Every row gives one point. Any point is a mix of the corners, with weights that add up to 1. It lies inside the corners' shape when no weight is negative. Say inside or outside, and name the corners with a negative weight.

Corners:
(1): 24, -23, -11
(2): 84, 45, 18
(3): -48, -79, 29
(4): -59, 30, 12
Points:
49, -10, 2 -> outside (4)
6, -12, 26 -> outside (1)
26, 14, 17 -> inside
-18, -47, 24 -> inside
2, -47, 13 -> outside (4)
22, 16, -4 -> outside (3)
40, -10, 17 -> outside (4)
-2, -3, 13 -> inside

Corners:
(1): -8, -46, -40, 5, 59, -11, 26, 73
(2): 11, -33, -9, -29, -15, 24, -32, -46
(3): -5, -30, 79, 35, 65, 13, -23, -37
(4): 0, -57, -54, -39, 8, -43, -18, 67
(5): -42, 59, 17, 26, -1, -1, -28, -63
(6): -45, 66, 47, -34, 44, 65, -95, -87
(7): 50, 21, 6, 41, -17, 5, 18, 35
(8): 0, -43, -6, -22, -20, -14, 32, 59
(9): -1, 4, 20, 41, -8, 37, -28, -17
Points:
5, 12, 20, 1, 4, 11, -21, -16 -> outside (1, 9)
-4, -17, 2, 7, 46, 23, -13, 11 -> outside (4, 5, 8)
-12, 30, 24, 2, 16, 32, -42, -33 -> inside
-18, 12, 14, -11, 28, 26, -39, -26 -> inside
12, -40, -23, -13, 1, -19, -2, 30 -> outside (6, 9)
-18, -11, 6, -12, 22, 12, -33, -14 -> outside (7)
-13, -22, 26, -5, 45, 28, -21, -11 -> outside (4, 5, 7)
-2, -31, -7, -1, 29, 5, -5, 12 -> inside
-3, -26, 10, -16, 33, 8, -11, 16 -> outside (5, 9)

Corners:
(1): -37, 27, -16, -19, 70, 23, -51, 22, -19, -62, 25, -6
(2): 31, -12, 41, 19, -34, -62, -73, 25, 4, 12, -26, 4
(3): 41, 34, 41, 46, -55, -4, -61, 21, 33, -5, -7, 51
(4): 34, -35, 26, 10, -17, 26, 13, -84, -39, -28, 26, 22
(5): 11, 23, -19, -43, 10, 8, 43, -13, -41, -38, 77, 13
(6): -13, 26, 55, -29, 27, 37, -5, -3, -14, -8, 53, -22
(7): 29, 53, -11, 6, 13, 55, 11, -23, -55, -38, 6, -36
(8): 4, -3, -9, 30, -35, 1, -16, -33, 18, 27, -21, 8
(9): 15, 50, 35, 41, 36, -24, -35, 39, 13, 48, -44, 64
(10): -15, -16, -30, -44, 9, 70, 14, -4, -92, -14, 53, 1
(11): 28, -14, 35, -4, 9, -20, -75, 64, 50, 19, -56, 94
(12): 30, -56, 18, 65, -30, -23, -19, 9, 48, 12, -29, 27
(13): 2, -28, 38, -2, -55, 19, 44, -30, -24, -45, -1, -3
Points:
4, 12, 2, -2, 9, 25, -10, 1, -29, -18, 13, 8 -> inside
10, 38, 29, 0, 14, 36, -33, 13, -14, -20, 5, 27 -> outside (2, 5, 8, 12)
13, -8, 28, 29, -11, 1, 1, -11, -21, 22, -23, 6 -> outside (1, 3, 5, 11)
13, 2, 26, 14, -11, 10, -22, 2, -4, -6, -4, 17 -> outside (5)

Corners:
(1): -7, 14, -24, -28, 23, 10, 4, 37, -14, 1, -3, -23, -13, -28, -15, 10, -13, -25, -37, -7
(2): -1, 15, 4, -7, -11, -12, 15, -19, -3, -1, 5, 11, 14, -1, 13, -11, 3, -11, 5, 14
(3): 33, 17, 25, 25, -18, -5, 16, -17, 25, 8, -10, -12, -4, -5, 12, -22, 0, -9, 25, 5
(4): -12, 8, -8, 15, -15, -6, -14, -14, 3, 13, -21, 9, -7, 26, -31, -32, 12, 9, -5, -11
(5): -23, 6, -34, -25, 13, -16, -3, 4, -17, 13, -13, -22, -28, 0, -41, 5, -10, -32, -39, -18
(6): 11, 8, 11, -13, -26, -22, -10, -21, -31, 1, 10, 24, 2, -26, -2, -95, -14, -4, 16, 0
(7): -3, 25, -25, 1, -7, -13, -6, -36, 24, -31, 0, 6, 13, 3, 14, 6, -7, -11, 19, 17
(8): 44, 11, 4, 11, 38, -12, 11, 42, -18, -17, -2, -33, -23, -11, -11, 19, 9, -30, 13, 3
(9): -13, -1, 7, -5, -13, -12, 7, -9, -9, 4, -24, -6, 18, -20, 18, 2, 22, 41, -22, 5
(10): 3, 11, 3, -3, 19, 20, -7, -11, 15, 8, 2, 3, -36, -12, -14, -8, -28, -20, 10, -6
(11): 26, -7, 18, -14, -26, -14, 0, 12, -19, -17, 12, 5, 4, -16, 24, 1, 22, -7, -13, -3
(12): 1, 26, -4, -8, -10, -8, -5, -15, 17, 14, 3, 10, 8, -10, 2, 3, -3, -13, 5, -22
(13): -10, -20, -17, -14, 70, 26, 4, -9, 2, -3, -76, -16, 13, -7, -13, 23, 9, -8, 5, -13
(14): -30, 32, -36, 1, 1, 8, -25, -38, 7, 9, -29, 6, -1, 38, 0, 6, -22, -23, 15, 11
(15): -9, -8, 1, -16, -14, -19, -21, 13, -5, 11, 8, -19, 6, 4, -5, 10, 10, 7, -84, -4
(16): -16, 20, -17, 0, 3, -18, -23, -28, 19, -4, -26, 20, -2, 77, -2, 0, -10, -27, -32, -21
(17): 41, -3, 3, 2, 34, 10, 19, -9, -10, -22, -29, -24, 5, 16, 12, 21, 7, 2, 19, 18
(18): -22, -2, 21, 0, -22, -12, -3, 1, -14, 8, 22, -31, 2, -10, -8, 20, 8, -20, 23, -46
(19): 19, 4, 16, -18, -11, -7, -1, -16, 2, -20, -7, 76, 17, 11, 18, -13, -50, -24, -21, -1
(20): 4, 21, 23, -13, -15, -10, 0, 9, 35, 14, 1, -19, -18, -6, -1, 13, -6, -13, -6, -4
(21): -14, -33, 6, -21, -30, -16, -7, -6, 1, 15, 12, -31, 18, -22, 30, 5, 25, 39, -20, 2
Points:
-3, 11, -5, -7, -3, -7, -5, -8, 4, -1, -4, 1, -2, -1, -1, -4, -5, -12, -8, -4 -> outside (17)
2, 6, -2, -6, -1, -10, -2, -5, -4, -1, -9, -5, 3, -2, 0, -5, 3, -5, -8, -3 -> outside (10)
-3, 5, -1, -12, 1, -6, -3, 0, -2, 1, -5, -6, -3, -7, 2, -3, -5, -11, -13, -3 -> outside (4, 12, 17)
1, 10, -4, -7, -1, -7, -5, -8, 3, -3, -5, 2, -2, 5, -1, -3, -7, -16, -5, -5 -> outside (9)

Corners:
(1): -2, 24, -29, -23, 40, 22, -20, -24, -55, -5, -10, -28, 5, -12, -17, 35, 24, -10, -2, 6
(2): 32, 19, -29, 1, 27, 45, 19, -21, 2, 28, -12, 16, 44, -11, -38, 31, 0, 26, -29, 29
(3): -17, -7, 2, -4, -9, -46, 6, 3, 0, 54, -47, -27, 10, -23, 9, 24, 15, -25, -2, -17
(4): -22, -11, -18, -50, -11, -33, -6, 16, 27, 34, -19, -3, 24, -8, -9, -14, 62, 4, -17, -20
(5): 16, 27, -11, -44, -6, 41, 5, 23, -11, -14, -59, -53, 50, -26, -32, 33, 50, 1, -19, -5
(6): -18, -26, -17, 17, -21, -5, 14, -12, -55, -28, 8, 6, 3, 34, 0, 33, 3, -6, 44, 24
(7): 22, 24, -10, 11, -40, -16, -7, 24, -8, 95, -31, -28, 41, 23, 8, 29, 23, -11, 31, -2
(8): 15, 5, -8, -54, 14, 40, 4, -43, -45, -43, 9, -18, 31, -9, -10, 14, 2, 0, 7, 14
(9): 9, -17, -29, -55, -12, -45, -21, 28, 12, 6, -17, 5, 14, -8, -30, 16, -1, -9, 13, 13
(10): 12, -12, -1, -29, -20, -22, -23, 32, 14, 37, -28, -14, 32, -3, 0, 45, 24, 15, -5, -46
(11): -6, 13, -15, 55, -9, -8, 0, 1, -30, -21, 10, 14, 22, 41, 8, -18, -14, -20, 66, -11
(12): 34, -39, -4, 1, -5, -26, -11, 35, -33, 5, 1, 18, 28, -27, -5, -19, 1, 15, 0, 20
(13): 11, 7, 4, 44, -3, -22, -9, 8, -16, -10, 25, -52, 19, 13, -32, -16, 16, 16, 59, 10
(14): 39, -29, -11, 66, -20, 22, -23, 5, -19, 1, 3, -12, 11, 52, -18, -21, -28, 3, 29, 30
(15): 30, -24, 13, 17, -33, -30, -19, 42, 19, -5, -10, 4, 17, 13, 38, 22, 21, -23, -6, 27
(16): -4, -6, -40, 20, 21, 7, 2, 5, -40, -12, 14, -31, 19, 57, 1, 18, -40, 16, 29, 20
(17): -27, -18, 10, -26, -20, 4, 28, 19, -27, 36, 13, 23, 1, -1, 14, 28, 6, -55, -24, -17
(18): -15, 3, -23, -35, -48, -16, -16, 21, 11, 40, -18, 29, 5, -9, -6, 17, -16, 17, -46, 16
(19): 16, 1, 2, 8, -18, -23, 21, 25, -30, -1, -8, -25, -28, 45, 9, 3, 18, 1, 56, -22
(20): 18, 18, -73, 45, -8, 2, 37, -53, -52, 5, 44, -27, 4, 41, -25, -4, -24, -7, 32, -6
(21): -6, -9, -63, 30, 1, 29, 1, 1, -17, -11, 21, -27, -4, 2, -12, -16, -31, 17, 71, 26
Points:
-2, 1, -13, -27, -5, 15, -6, 4, -10, 5, -15, -15, 22, -18, -17, 20, 16, -11, -4, 19 -> outside (10, 11, 12, 16, 19, 20)
21, 8, -13, -1, -12, -17, -2, 16, -7, 13, -14, -16, 30, 7, -12, 13, 3, 7, 12, 3 -> outside (1, 4, 6, 14, 17, 21)
7, 2, -9, 2, -18, -10, -1, 10, -11, 17, -10, -13, 17, 19, 0, 20, 12, -7, 11, 1 -> outside (12, 21)
14, 3, -3, -16, -25, -30, -2, 19, -1, 27, -28, -12, 26, -2, -6, 16, 30, 1, 11, -8 -> outside (1, 14, 16, 17, 21)
14, 8, -22, -9, 4, 7, -3, 10, -14, 4, -2, -16, 35, 3, -10, 14, 15, -6, 16, 1 -> outside (3, 6, 14, 18, 19)
0, -4, -11, 0, -20, 0, -3, 8, -17, 12, -5, -7, 19, 2, -2, 9, 9, -10, 4, 1 -> outside (2, 9, 16, 19)
5, -2, -10, 3, -13, -9, -3, 10, -14, 14, -8, -9, 17, 10, 0, 14, 8, -8, 14, 1 -> inside
11, -7, -3, 2, -5, -16, -8, 26, -3, 23, -22, -19, 20, 1, -4, 9, 20, -5, 15, -5 -> outside (6, 8, 18, 20)
